Each row of a before or after table is a point. The points were changed in one or more steps. Then noise was added and the rows were shuffled. The steps act on how far a point lies along the listed directions, d1 being the first. What was done? A step turns or swaps two directions, mirrors them in a line or flattens them onto one, adds a multiple of one to another, or multiplies one. Angles are multiples of 10 degrees, from the lower direction toward the higher: turns from -170 to 170, lines from 10 to 170 but not 90. Use the fewest steps. Two steps may share a direction if one is a turn and the other turns, adds or multiplies; they go together, in the order done. Otherwise the lowest direction goes first.

Directions:
(1): [-37  17]
(2): [-17 -37]
Before (8 x 2)
[[-25  25]
 [  7  25]
 [-32 -34]
 [-48 -21]
 [-70  11]
 [-12  12]
 [  4  24]
 [-17  -1]]
After (8 x 2)
[[-28  21]
 [-17  -5]
 [-70  -1]
 [-43 -29]
 [-14  11]
 [  3  28]
 [-25 -40]
 [  1  25]]
Steps: turn d1 and d2 by 10 degrees

Directions:
(1): [-40   7  39 -10]
(2): [-33 -25 -35 -18]
(3): [ 23 -19  15 -46]
(4): [ -2  47 -18 -26]
Before (13 x 4)
[[ 53 -25  -7  29]
 [ 38 -25  23  50]
 [ 19   6  22  -1]
 [ 28 -19   0  34]
 [ -4 -31 -51  12]
 [ 32  26 -18   7]
 [ 18 -35  10 -45]
 [-15 -27 -13  -8]
 [-44   4 -53 -20]
 [  5 -15 -18  13]
 [-47  17  -8  -8]
 [-30 -10  -5   7]
 [ -8  -1 -53 -17]]
After (13 x 4)
[[  0  86 -43   1]
 [ 14  26  19 -57]
 [-36   1  32  18]
 [ 31   4  -1 -12]
 [-20 -15 -47 -33]
 [ 18 -45  56 -30]
 [ -8 -22  46 -32]
 [  3  20   2 -18]
 [ -6  59 -19  -9]
 [ 15   0  -5 -35]
 [-24  69 -23 -20]
 [ 31 -38  27  10]
 [-14   2 -17  17]]
Steps: multiply d4 by 1.6; turn d1 and d4 by -150 degrees; swap d2 and d3

Directions:
(1): [ 23 -31  37 -49  29 -17  -4   8]
(2): [  3  -3  23 -11 -62   8 -36  24]
(3): [ 49 -17 -51 -21 -19  12  16   0]
(4): [-36   5   0 -37   2  55  25  14]
(5): [24 -2 13 35 14 14 19 62]
(6): [-19 -66   9  23 -19   2  25 -14]
Before (14 x 8)
[[-30 -46  48  19  14 -21  -9  15]
 [-11 -22 -31 -19 -49  -4  -2 -42]
 [  6 -18  31  -4   0 -14  -8 -16]
 [-35  -1  -8  -7 -28  -2  -7 -30]
 [ 15   1 -35 -36   4  32  30  17]
 [ -9 -36  20  -3 -50   2  -7 -20]
 [ 33  -5   8  -6  27 -42  22 -27]
 [  6  28 -36 -19 -11  16 -12 -16]
 [ -6 -19 -36  -6  -1  16  16 -17]
 [ 35  -3  -7  27  39 -33   8   1]
 [-13   0 -32  14 -41  28   4 -34]
 [ 13  -6  21   5  49 -59 -12 -19]
 [ 15  -2   7  -1  72 -26  20 -20]
 [ 13  12 -43 -15 -45  53  13  -1]]
After (14 x 8)
[[   8    0  -25    0  -35   20  -10   -1]
 [  22  -48   59 -100   62  -54  -18  -50]
 [  38  -27   44  -57   18  -58   -6  -35]
 [  10    2   28    3   -1   -7  -12   -2]
 [  32  -28   17  -32   48  -58  -10  -33]
 [ -29   -2   33   10   35  -15  -10   15]
 [  19   18  -59   25  -48   59   26    9]
 [ -23   18   -4   13  -51   13  -13   11]
 [   7    8  -27   12  -77    9  -17   14]
 [  11  -32   61  -46   39  -69  -35  -25]
 [  20  -15  -33  -49    5   18   29    0]
 [   0   22  -32   31  -53   34   -4   -4]
 [  10  -17  -19  -34  -10    8   -8   -7]
 [  -1   25   -8   48  -46   20   -2   23]]
Steps: add -1.5 times d2 to d1; turn d2 and d5 by 70 degrees; turn d3 and d4 by -10 degrees; multiply d6 by 0

Directions:
(1): [-31  14  63   3 -34 -15 -19  -8  33   4   8 -41]
(2): [  3 -15  55 -44  37  33 -13  -3 -22  13  22  27]
(3): [ 37  -9  -2  -7  28  15  11  14 -14  -9   9 -81]
(4): [ 43  -1  21 -15  16 -17  47  -6  60  10 -26  13]
(5): [ -7 -18   9  18  -1 -37  49   4 -13  -7  70   8]
(6): [-25 -67 -12  20  14  11 -13  33  34  36   0  -5]
Before (9 x 12)
[[ -2  38 -29  -2 -22 -30 -23   0   1 -12 -42   1]
 [  4  -4   9   3  -3 -26  28   4   0 -18  29 -13]
 [ 42   6 -24 -10  21   6  -2  -3  -1 -17 -38 -33]
 [ 39  10  35 -30  -4  12 -35 -11  29  -3 -14 -41]
 [-24  11  -8  15 -51   6 -42  -7  23  -1 -25 -33]
 [ 29  26  19 -15 -16 -30  36 -30  92   3 -43 121]
 [ 20   3   2 -13   5  26  -8   9 -50 -28  -5 -23]
 [-11 -37   6   3  25  18   4  28  -3  16  32 -20]
 [-26 -24   1  28 -10 -24   3  32  26  17  24 -47]]
After (9 x 12)
[[ -6  27  20 -13  -9  14 -41   5  12   8 -33 -40]
 [ 39  -9  -2  -5  28 -17  36  -1 -17 -23  26 -32]
 [  6  29  -2 -12   2  28 -24   1 -10  -6 -27 -27]
 [ 33 -12  34  -5  -6 -26  12   0  25 -10  46 -51]
 [ 43  -8  15  -8   8 -30  57  -9  87   6 -11  75]
 [-15  -4   1  -3  -3 -44  10  12  -9   0  30  22]
 [-30  11  32   5 -46 -13 -11 -15   1  -8  36  -6]
 [  3 -25  -9  11   0   5  10  22 -38 -21  20 -13]
 [  4 -27  -7  -6  14  14 -13  20  20   6 -22 -17]]
Steps: turn d5 and d6 by 140 degrees; turn d1 and d6 by 20 degrees; multiply d2 by 0; add 0.5 times d4 to d3

Directions:
(1): [ 53 -29  25  32  40 -39  -3 -12  60  13   9  -5  -6  38  20  -7 -15   6]
(2): [-33  21 -13   9  14 -22  11  33  36  64 -26   3 -24 -14 -60   8 -19  10]
Before (8 x 18)
[[ 62 -20  32  31  49 -47 -13 -16  56  16   9 -13   9  42  23 -12 -13  -4]
 [ 20 -18  20 -43 -33  30  -1 -40 -53 -88  24  -9  39  11  77 -34   6 -18]
 [  3 -15  -7  -8 -10  18 -16 -36 -61 -30  14 -14  22   0  58  -4  12 -11]
 [-35  24 -40  -5 -37  -1  11  26 -15  30 -16   0 -10 -11 -46  10  -1  17]
 [ 42 -11  21  12  18 -24  -2 -15  38  30  14   4  -7  14  31   3 -10  -9]
 [  3   0  17 -23 -33  42 -12 -31 -75 -81  16   0  23  11  49   2  34 -24]
 [-22  -1  20  10  12  -7 -18  13  18  54 -19   8  -7  -9 -30  14   6  19]
 [ 23  -4   5  22  42 -38  14   5  71  56  -7   0 -21  26   5 -15 -26   3]]
After (8 x 18)
[[ 43 -20  -8   5 -26   1  -2 -26 -18 -40  21  -7  17  30  43  -2  11   8]
 [  7 -11  -2  31  40 -42  -5  -2  34  65 -12 -13 -14  12  -5   0 -25   7]
 [-32  30 -12 -20 -24  14   5  11 -19  39  -6  13 -11 -34 -14  15   0 -14]
 [ 27  -6  32  41  50 -57   1   9  78  54 -15  -2 -27  43 -24   8 -21  -1]
 [-66  49 -26 -26 -21  17  -1  27 -40  32 -27   0   5 -40 -57   5   5  -6]
 [-50  34 -33 -42 -42  42  11   7 -54  -4 -10   8   3 -33   4  -7  12 -13]
 [-11 -11  21 -10 -15  31 -27 -16 -41 -16   0   8  16 -10  23  10  33   9]
 [  3  -3  16  13  45 -58  21  25  94  68 -23  -9 -22  18 -35 -26 -53  12]]
Steps: turn d1 and d2 by 150 degrees

Directions:
(1): [-59  72 -16 -31   0  31   6 -10  34  15  -9  -2 -40 -33  -6  -2  -4  18
  40  26 -17  20 -27  49 -31   9 -18  11  28  26  34  20]
(2): [ 49  29   7 -12  51  20  -2  41  48   1 -20  29  45  13   8  16  10  28
  70  21   8 -31  -1 -17  27  -9   0 -45  10 -21  22 -19]
(3): [-21 -11  20  -1  34 -41  41 -12   2 -39  18 -30  46  -7 -70 -19 -26 -22
   2  30 -26 -25  -4  -2  13  50 -16 -36  19  32   1  35]
(4): [ 35 -25  30  32  54   8  -6 -19   1  23   3 -17 -45  21   6 -31  -3  59
 -13  54 -25  17 -43   8  -2   7 -22   2 -66  14  -1   7]
Before (8 x 32)
[[  54  -37   22    5   52  -11   -9   10    4   17    5    8  -13   39
    23   -3   -1   22    7   15   -3  -13    5  -34   24  -25   -8  -20
   -28   -6    3   -6]
 [ -89   44  -11  -34  -32  -11   32  -43   -5  -13   17  -31  -29  -43
   -41   -2   -9  -49  -10    9   -4   29   -3   44  -34   44  -17   24
    40   44   -5   54]
 [ -35   22  -25  -10  -43   31  -27  -27   -6   40    0   -7  -79  -11
    44  -17   20   28  -27  -13  -21   49  -21   43  -36  -32  -10   57
   -30   -1   14    1]
 [ -17   27    8  -21    3   13    7    0   27   13    1   -6   -4  -18
   -12   -8  -15    6   20   26   -5   -4  -18   31  -29   26  -13   16
    15   21   17   22]
 [ -65   54  -25  -20   21    3   28   -9   36   -3   -4  -24   -9  -38
   -43  -15  -20    4   44   54  -11   19  -15   43  -29   25  -10   12
    20   51   31   46]
 [  -1    8    6   -2   24    8   10   -1    7   22   -4  -22   -8   -8
   -19   -6    1   16   11   17  -17    4  -30   11  -18   -4    5    3
    -5    4   19   21]
 [  30    6  -15  -18  -11   -3  -13   46   -8   17   -2   39   41   20
    36   27    1  -11   11  -20   24  -13   16  -27    2  -28   22  -11
    23  -17  -10  -33]
 [-121   47  -35  -24  -37  -40   38  -22   -4  -44   27  -18   17  -41
   -67  -15  -42  -58  -12   -2  -26    3   16   17  -21   37  -21   15
    74   41   13   58]]
After (8 x 32)
[[ 55  27 -22  -8  28  30 -17  54  43  19 -30  33  39   8  36  20  18  23
   73  15  44  -6  21 -21  20 -39  19 -11  -6 -28  19 -22]
 [ 27   0   6   3  18  16   0   6   9  29  -6  -7   0   4  -2   4  15  20
   16   8  -7   0 -24  -1  -4 -23  18   2  -9 -12  19   3]
 [ 37  20 -39  -6 -28   4 -29  66  12 -17 -11  64  76  23  42  39  12 -33
   25 -64  49 -33  62 -65  35 -57  29 -10  40 -63  -4 -43]
 [ 41   8  10 -13  12  21 -10  32  35  23 -11  19  21   3  19   7   6  17
   36   9  20 -19  -3   3  -6   1   2   0  10 -15  12  -9]
 [ 78  -2   1 -12   5   9 -11  42  15  -6 -15  40  62  23  38  38  33 -27
   34 -33  54 -25  45 -46  41 -16  25 -27   7 -50 -24 -31]
 [-27  -2   8 -11  18  -1  -2 -29  -4  30   8 -15 -72   5   9 -19 -13  18
  -14  23 -24  23 -16  17 -15 -10 -18  24 -17  24   9  26]
 [ 65 -47  31   8  67 -32  12  14  13 -24   7 -15  62  37 -24 -30   0  23
    7  36 -32 -32  -7 -33  40  13 -19 -47 -41  -9  -1   3]
 [-57  17  -5 -26 -11 -29  22  -3 -17  -2  21  -9   9 -14 -28  -2 -33 -20
  -11  16 -18   5 -11  13 -28  23  -6   3  46  42   0  26]]
Steps: swap d1 and d2; mirror d3 and d4 in the line at 100 degrees

Directions:
(1): [-18   6  32  18  24 -12  -4  -1 -46  -6 -20 -23  29  18  26  30  36  -3
   5 -33   8   6 -68   1  -1 -36  -6  13  68  50  73 -46  21   9  12  11
   6  -8 -14  33  18  21 -32  -3   9 -44 -13  26  13  -7   3  24 -53  19
  13  41 -12  56  17  25  45 -28 -28  18]
(2): [ -8  30 -26 -35   6 -12   2 -35   5  31 -20  23 -31  -4 -40  -2  43 -34
 -69  22  37 -27 -42  40 -40  26  21  36   1   6  -2  14 -48   0 -20  10
 -12  17  -9  14 -11  21  13 -79  -4 -64   8 -17   1  14   2  -5 -12   7
 -51 -12  22 -27  54  22 -30 -39  -9  10]
Before (13 x 64)
[[  -6  -11   11   11    3   25  -15    9   -7  -31   19   -9   -3  -17
    17    9  -30   19   35  -26  -28    1  -11  -14   12  -18   -9   -8
    10   19   20    0   37   13   11   -4  -13  -10   10  -16   -6   -1
     2   30  -16   29   -3    4   -5   -8    5    1   -2    0   44   11
   -16    8  -17   -8   15   20    1  -17]
 [   6  -14  -23   18  -20   15   -1   24   21    3   13    3  -14  -19
     1   -7  -42   39   40   11  -25    8   57   -5   25   21  -18  -28
   -32  -19  -45   19    0   26   15   -8   14   -3    6  -17  -14  -14
     9   30  -13   40   -1   -5  -11    4   -2  -13   45  -22   15  -21
     1  -34  -41  -14  -16   28   15  -15]
 [  26    1  -25   13  -26   25    9    4   32   -3   31   -2  -28  -25
   -17  -28  -28   10    9   15   -4   -4   70   -8   20   25    2  -15
   -57  -39  -63   43   -4   -2   -4  -25    7  -23   18  -30  -22  -32
    22   19   17   71   -1  -16  -11   -2    6  -14   46  -15   -6  -36
     6  -33  -19  -39  -23   41   41  -28]
 [ -23   45  -14  -38   29  -30    7  -55  -20   40  -28    2  -26  -10
   -50   -1   77  -59  -61   11   49  -30 -103   54  -65   14   23   68
    48   29   21  -11  -47   16  -16   29   -1   27   -6   23    2   34
    10 -114    2  -98   22   10   25   10   13   -4  -48   17  -59    9
    28    6   87   25  -33  -66  -20   26]
 [   7   -2  -36  -29   -6    3   11   -5   30   11   19   34  -31  -25
   -35  -21  -10  -15  -12   26   -1  -10   40   10   -6   19   15   -4
   -43  -42  -53   40  -23  -10  -22   -5  -16    4    2   -9   -3   13
    31  -22  -11    2   10  -13    8    5    5   -4   19  -14  -32  -33
    10  -30    4   -6  -38   22   29  -23]
 [  -2   15  -41  -33    2   -6   -7  -34   22   24  -24   32  -45  -10
   -41   -9   34  -21  -81   27   24  -26  -30   47  -34   25    7   47
   -35  -17    3   10  -52    8  -30   -4  -24   13  -19    4   -3   -5
    21  -91   14  -39   18  -11    7    4    7  -21    2   20  -56  -21
    20  -46   43   26  -43  -36    3   -1]
 [  17  -33   -5  -11  -39    9    7   17   59   -3   24   12  -23    0
   -23  -27  -60   26   18   18  -27    0   88  -29   11   22  -17  -12
   -79  -52  -67   52    2  -20   -9  -21    5   -4   17  -44  -21  -32
    22   45  -19   78   17   -6    3   -5   -7  -16   61   -5   17  -33
    -2  -46  -34  -34  -30   54   33  -20]
 [  -8   23   15  -18   22   -6   -7  -16  -35   11  -43    9   11    3
     2    9   44  -17  -24  -12   32    3  -39   11  -19  -10    1    6
    29   19   31  -26  -30    3  -16   -5  -19    9  -23   24   11   19
    -6  -30   12  -40    2    6  -10   -2    3    3  -30   19  -27   27
    -7   19   35   16   11  -27  -16   18]
 [   8   11  -46  -42  -15    5    6  -25   30   24  -13   36  -42  -18
   -64  -31   17  -10  -57   34   20  -22    7   32  -32   47   15   11
   -61  -42  -65   44  -41  -17  -29   -4   -2  -15   -6   -5  -20   -4
    23  -52  -21  -29   28  -59   -5   36   -1  -25   32  -18  -33  -45
    24  -76   28   -3  -49    7    4    4]
 [ -28   28    4  -31   22  -28   -2  -30  -33   18  -32    1   -4   10
   -36   22   47   -9  -60  -12   29  -11  -71   27  -37   -4   24   36
    52   32   40  -13  -22   -1   18   15  -10   11  -11   24    2   15
    -7  -61   11  -76  -16    6    1   -1   -5   20  -43   32  -23   29
     3   -7   45   12   -5  -42   -6    9]
 [ -17   24    7   11   -7   -1   -9   11  -31    0  -22  -20   21    2
     2   20   20    0    7  -24    9    0  -49   14  -10  -16    2   18
    31   32   51  -39    7    8    4   12   -6   -2  -12   30    8    9
   -23  -12   11  -58   -2   21   17    3   15   20  -21   21   -5   32
   -17   33   15   24   13  -16  -24    4]
 [  -6   49  -11  -49    1    4  -19  -14    4   38  -33   23  -25   -7
   -26   -1   65  -48  -52   30   26  -26  -51   32  -30   22   10   34
    17   21    8    7  -44   11  -22   23   -4   -5  -11   32  -10   26
     4  -76   -5  -84   23   -8    1    6   -2   -3  -52   19  -42    5
     7   -6   76   16  -22  -49  -14    5]
 [   9    4   -7   -1    0   -8   -4   -2  -21    0    6   13   -8  -14
    -7    9   -1  -14   -9   12   11    0   -8   19    0    1   11    5
   -11  -17    1   -2  -19    0  -22   -4   -3    1    9    6   -1    4
   -11  -19   -3   -2  -21   -5   11    0   13    4   21    2  -13  -15
     8   -5   14   21  -16  -18    2   -1]]
After (13 x 64)
[[  14    1  -44  -35  -23   11    7  -14   38   16   -2   34  -39  -19
   -58  -36   -3    0  -37   35    7  -14   32   18  -21   47   11   -5
   -76  -55  -80   48  -31  -20  -26  -10    0  -19    0  -17  -21  -16
    26  -28  -22    2   29  -59   -8   33   -3  -29   47  -24  -19  -49
    19  -78    7  -14  -50   26   12   -2]
 [ -16   46  -33  -53   18  -27   10  -58    2   46  -21   15  -43  -18
   -67  -16   65  -62  -71   29   48  -36  -74   57  -69   33   29   63
    16    5  -13   12  -62   11  -25   25   -6   33    0    9   -8   27
    27 -121   -2  -82   29   -5   19   16   13  -15  -24   10  -70  -13
    36  -23   84   15  -59  -55   -7   18]
 [ -17   30    0    3   -8   -2   -7    4  -26    7  -25  -14   12    0
    -8   18   26   -7   -8  -18   15   -6  -51   23  -20   -8    5   25
    25   28   44  -33   -4    8   -1   12   -9    3  -12   29    4   12
   -17  -29   10  -68    2   13   16    6   14   17  -19   21  -17   27
   -12   22   25   27    4  -23  -23    4]
 [  16  -41   10    4  -35   11    5   28   49  -15   25   -1   -6    3
    -5  -20  -65   38   42    5  -35   10   88  -42   25    6  -26  -20
   -65  -43  -50   38   23  -18    0  -22    8  -11   17  -40  -12  -34
    11   69  -15   89   11    5    5  -10   -6   -9   53   -3   37  -21
   -12  -25  -47  -35   -9   60   30  -19]
 [  -5   26    5  -26   18   -4   -5  -21  -26   16  -42   17    1    0
    -8    5   44  -21  -36   -5   35   -2  -33   18  -26    0    5    9
    17   11   18  -16  -40    0  -19   -6  -21   14  -23   20    5   20
     2  -40   10  -42    5    0  -11    1    3   -1  -22   16  -37   17
    -2    6   40   16   -1  -28  -12   16]
 [  25   -6  -13   24  -24   28    9   13   24  -12   33  -12  -15  -20
    -2  -23  -35   19   30    4  -14    4   71  -18   33   14   -4  -23
   -47  -33  -52   32   12   -1    2  -25   10  -28   18  -29  -16  -35
    14   41   20   82   -6   -8   -9   -8    7   -9   42  -13   11  -26
    -2  -15  -31  -43   -8   48   40  -29]
 [ -24   31  -10  -43   16  -28   -1  -35  -21   25  -30   12  -17    4
   -50   13   43  -14  -72    1   32  -17  -58   32  -44    9   28   38
    34   19   17    2  -35   -2   12   14  -14   15   -7   17   -6   13
     5  -71    8  -73  -11   -5   -3    4   -6   11  -30   27  -33   17
    10  -29   48    8  -23  -40    1    6]
 [   4    8  -48  -33   -7    0   -6  -27   35   21  -14   36  -50  -16
   -46  -18   17  -16  -73   35   17  -23   -3   39  -29   32    7   38
   -58  -34  -21   22  -52    6  -31   -9  -25   14  -13   -9   -9  -15
    30  -77   12  -15   22  -17    3    2    6  -29   20   13  -53  -33
    20  -59   29   15  -52  -22   12   -7]
 [   0   48  -22  -56   -8    7  -17  -16   21   43  -27   31  -37  -13
   -37  -11   54  -49  -54   41   24  -27  -27   33  -32   36   13   30
    -8    4  -18   24  -52    7  -28   19   -8   -1   -7   21  -16   20
    17  -78   -8  -70   28  -18   -3    9   -3  -13  -32   13  -48   -9
    12  -27   71    8  -38  -39   -5   -2]
 [  11  -10  -31  -23  -10    6    9    4   32    4   25   29  -24  -24
   -25  -22  -22   -6    4   23  -10   -5   54    1    4   15   10  -13
   -47  -46  -55   39  -12  -11  -19   -8  -13   -1    4  -14   -1    7
    30   -3  -10   19    7  -11    6    3    4   -5   25  -17  -20  -32
     7  -27  -11  -11  -32   32   32  -25]
 [   4  -18  -14   27  -17   16   -3   31   12   -2   13   -6   -5  -15
    13   -1  -45   44   53    1  -31   16   53  -10   31    9  -23  -32
   -19  -10  -32    9   11   28   21   -8   17   -7    5  -13   -9  -13
     1   43  -12   42   -5    3   -9    1   -1   -8   38  -20   26  -12
    -5  -21  -48  -14   -3   30   12  -13]
 [  12    3   -8   -3    0   -7   -4   -1  -19   -1    7   14  -10  -14
    -6    6   -6  -13   -8   14    9   -1   -1   18    0    3   10    3
   -15  -20   -3    1  -20   -1  -22   -6   -3    1    9    3   -1    2
    -9  -17   -4    4  -22   -7    9   -1   13    2   24   -1  -13  -18
     8   -8   12   18  -18  -15    3   -2]
 [  -9   -8   14   11    8   23  -15    7  -13  -31   14  -12    0  -15
    17   13  -22   17   30  -31  -24    0  -24  -11   10  -22   -8   -3
    20   28   31   -4   37   14   12   -2  -14  -11    7  -10   -5    3
    -3   25  -15   18   -3    7   -3  -10    7    5  -10    3   44   17
   -17   15  -10   -2   20   15   -4  -14]]
Steps: turn d1 and d2 by 20 degrees
